Every row gives one point. Each copy is the shape, with its points in the same order, turned, moved and blurred by noise. Say if it was mirrored as well.
In the rows, 128 means zero.

Shape, 8 rows:
185 72
112 124
137 116
181 139
122 126
114 135
110 138
106 95
Copy 1 (8 x 2):
170 208
157 115
150 144
113 172
151 128
147 116
147 107
185 126
Copy 1 is: only turned
Copy 2, 8 rows:
129 209
149 123
136 144
87 157
140 125
137 113
139 111
171 138
Copy 2 is: only turned
Copy 3, 8 rows:
167 186
123 102
133 136
99 172
123 109
119 106
110 102
159 105
Copy 3 is: only turned

Shape:
82 124 93
111 136 121
115 160 83
157 129 153
111 88 101
107 140 149
196 152 134
Copy 1:
113 154 73
125 138 105
134 106 78
117 119 160
78 144 104
141 148 132
114 64 161
Copy 1 is: only turned
Copy 2, 7 rows:
174 102 138
138 122 129
130 92 162
107 166 123
180 147 150
135 127 103
69 170 154
Copy 2 is: mirrored

Shape, 11 rows:
129 95 93 120 126 144
104 88 145 176 150 133
95 173 116 146 130 142
173 92 140 184 67 144
128 176 109 141 143 106
124 154 122 114 138 169
167 134 165 90 142 99
124 130 167 120 134 134
114 170 92 178 67 101
104 154 135 98 108 117
140 95 163 126 110 127
Copy 1, 11 rows:
101 104 124 128 145 141
153 121 172 95 121 126
105 174 148 130 166 100
123 94 98 45 112 83
137 179 116 143 156 99
81 144 142 157 133 98
123 166 94 142 64 131
112 162 148 117 91 120
126 173 96 70 195 99
93 176 118 122 131 132
116 130 115 93 81 126
Copy 1 is: only turned
Copy 2, 11 rows:
140 176 116 112 145 119
118 145 135 172 110 91
187 123 163 138 112 131
99 102 91 82 90 85
165 105 170 126 157 136
163 158 151 121 110 166
119 108 102 144 165 183
134 117 117 156 118 159
195 77 138 95 130 75
181 112 114 137 140 153
115 122 89 140 117 129
Copy 2 is: mirrored

Shape, 14 rows:
159 136 123 159 150 133 84 101
157 136 78 170 142 124 110 87
123 130 175 123 181 169 131 102
118 97 117 136 142 105 121 170
126 137 148 85 121 157 141 154
102 112 148 124 129 159 172 82
143 118 90 164 144 122 34 97
85 128 140 106 122 79 111 161
69 111 163 114 139 113 159 119
104 128 94 145 143 120 65 88
89 149 147 108 150 110 162 122
82 147 113 117 154 148 181 131
125 121 158 82 154 120 151 110
94 148 148 139 111 107 146 155
Copy 1:
114 95 102 121 147 105 142 172
115 103 137 121 129 77 141 190
115 165 72 149 133 154 114 154
147 136 132 112 164 94 139 94
132 130 132 123 116 152 100 95
159 172 121 150 83 133 126 150
143 77 112 85 181 94 143 198
144 148 138 71 149 141 160 83
154 198 120 113 116 142 155 107
150 118 128 79 164 116 146 193
115 183 135 107 116 146 147 113
114 193 161 139 121 133 117 133
121 163 93 101 95 134 121 111
133 142 158 124 136 152 169 95
Copy 1 is: only turned
Copy 2:
146 134 158 105 123 101 88 128
116 141 157 107 75 99 97 128
138 155 136 129 176 145 127 165
99 80 137 108 134 158 117 102
149 121 121 166 147 178 144 114
113 166 135 133 145 141 181 137
139 138 154 70 109 103 55 80
115 74 70 109 142 163 134 98
90 127 89 111 163 162 165 137
125 159 113 80 113 119 78 95
113 124 85 132 133 164 147 155
82 146 104 157 122 180 139 158
151 126 115 114 140 178 162 150
98 87 88 144 140 130 143 118
Copy 2 is: mirrored
Copy 3 (14 x 8):
157 123 129 124 73 176 120 102
179 159 112 138 73 164 141 105
122 85 166 164 69 146 100 152
118 141 172 110 97 107 157 95
74 112 136 143 129 121 123 138
127 135 153 200 98 108 95 141
184 154 128 72 63 178 100 92
128 130 190 101 155 115 139 107
132 126 201 165 134 96 112 138
179 162 146 97 92 155 101 124
135 118 179 165 139 115 142 152
119 152 163 173 110 111 152 174
132 84 148 156 120 101 120 139
108 142 183 151 144 136 148 110
Copy 3 is: only turned
Copy 4:
113 160 87 149 92 104 120 142
98 177 122 143 77 112 101 113
182 98 85 113 95 113 104 160
124 124 114 99 137 137 165 93
171 108 131 117 171 113 118 137
193 119 158 124 95 148 113 151
109 194 83 157 81 79 154 112
164 144 102 122 170 155 160 83
197 118 125 109 119 172 144 117
147 190 97 146 83 97 139 98
182 123 113 114 135 169 102 106
178 123 143 73 122 149 89 104
179 86 120 145 126 141 114 114
157 156 117 106 166 175 132 126
Copy 4 is: mirrored

Shape:
145 138 85 133 143 100 130 136 158 103 108
115 121 100 149 154 140 156 138 117 85 105
87 131 118 170 153 102 173 94 148 143 119
113 152 118 155 129 186 114 148 143 131 61
116 174 131 153 126 156 154 172 139 131 106
133 123 130 162 189 105 136 108 129 128 156
128 113 87 179 154 111 148 97 171 74 167
83 72 150 112 111 102 96 145 87 137 122
127 160 97 151 139 155 108 133 120 126 79
143 149 145 102 94 187 116 112 110 162 85
77 94 148 137 111 110 78 108 119 146 149
108 141 94 101 105 162 95 142 80 161 121
105 104 144 132 71 99 72 124 48 137 127
149 101 95 184 146 124 152 120 146 155 141
Copy 1, 14 rows:
164 156 183 162 140 106 124 130 131 115 129
135 116 187 133 155 120 98 93 120 103 137
88 153 183 177 136 123 118 68 111 137 115
90 136 169 117 133 144 124 142 162 100 182
118 122 161 162 148 169 128 118 177 115 155
138 138 151 147 126 103 162 61 115 130 100
161 190 168 146 128 86 98 51 132 112 110
121 120 149 105 114 184 129 134 60 109 84
111 114 171 135 120 117 118 140 155 112 157
83 117 105 116 146 138 117 176 133 155 160
104 160 138 108 84 168 130 118 86 124 76
128 91 152 115 94 163 104 162 124 166 132
111 98 116 113 81 168 100 162 77 96 75
145 150 142 167 102 113 126 65 97 129 162
Copy 1 is: only turned
Copy 2, 14 rows:
115 143 136 124 109 142 145 94 122 113 167
108 172 106 128 106 122 129 137 141 103 128
64 114 137 120 134 131 141 124 167 122 103
107 123 79 142 71 59 113 112 116 131 131
112 107 93 130 101 101 138 160 95 121 125
108 149 177 141 147 109 168 135 142 127 122
112 150 161 100 128 134 147 146 196 110 176
137 157 155 134 107 154 89 110 105 195 76
110 136 82 143 104 72 132 101 121 138 141
157 86 94 167 110 78 82 103 114 140 113
130 126 158 116 125 127 97 116 143 217 98
175 127 82 116 141 100 111 94 94 159 99
160 144 105 156 133 155 102 117 123 234 95
126 120 148 131 99 123 182 121 174 118 116
Copy 2 is: mirrored
Copy 3, 14 rows:
146 127 139 128 113 107 166 105 77 154 122
118 111 112 136 109 92 132 109 97 113 166
66 108 119 144 124 84 134 128 121 175 120
85 122 130 126 82 164 103 104 63 109 140
102 143 91 123 113 143 115 112 92 106 110
131 121 131 113 97 72 122 153 144 163 114
146 107 97 142 106 79 163 118 119 201 162
104 70 180 72 163 134 144 160 120 103 134
107 105 132 141 78 141 116 118 80 104 123
114 110 161 141 131 194 62 116 106 104 128
101 57 163 77 142 149 144 165 133 161 127
123 80 153 149 120 187 135 138 123 72 119
131 38 168 91 167 155 126 193 104 95 122
117 143 123 155 99 103 137 170 122 166 150
Copy 3 is: only turned
Copy 4 (14 x 11):
103 124 144 110 148 103 127 67 136 139 139
138 128 142 123 141 107 150 72 110 111 87
109 133 99 151 114 151 96 66 128 128 90
89 73 171 107 107 119 156 103 159 121 61
74 109 173 136 143 146 142 119 121 116 81
129 168 103 110 129 122 96 112 123 142 95
135 140 115 156 145 70 86 60 109 153 106
163 109 107 132 81 150 184 132 109 125 150
100 106 173 98 105 114 131 97 144 106 91
135 59 170 106 125 156 125 151 178 97 99
151 113 107 151 59 129 133 143 126 138 141
151 106 204 113 86 157 143 134 139 110 132
155 96 127 110 61 140 141 155 95 84 176
127 109 125 106 125 132 78 80 103 176 98
Copy 4 is: only turned
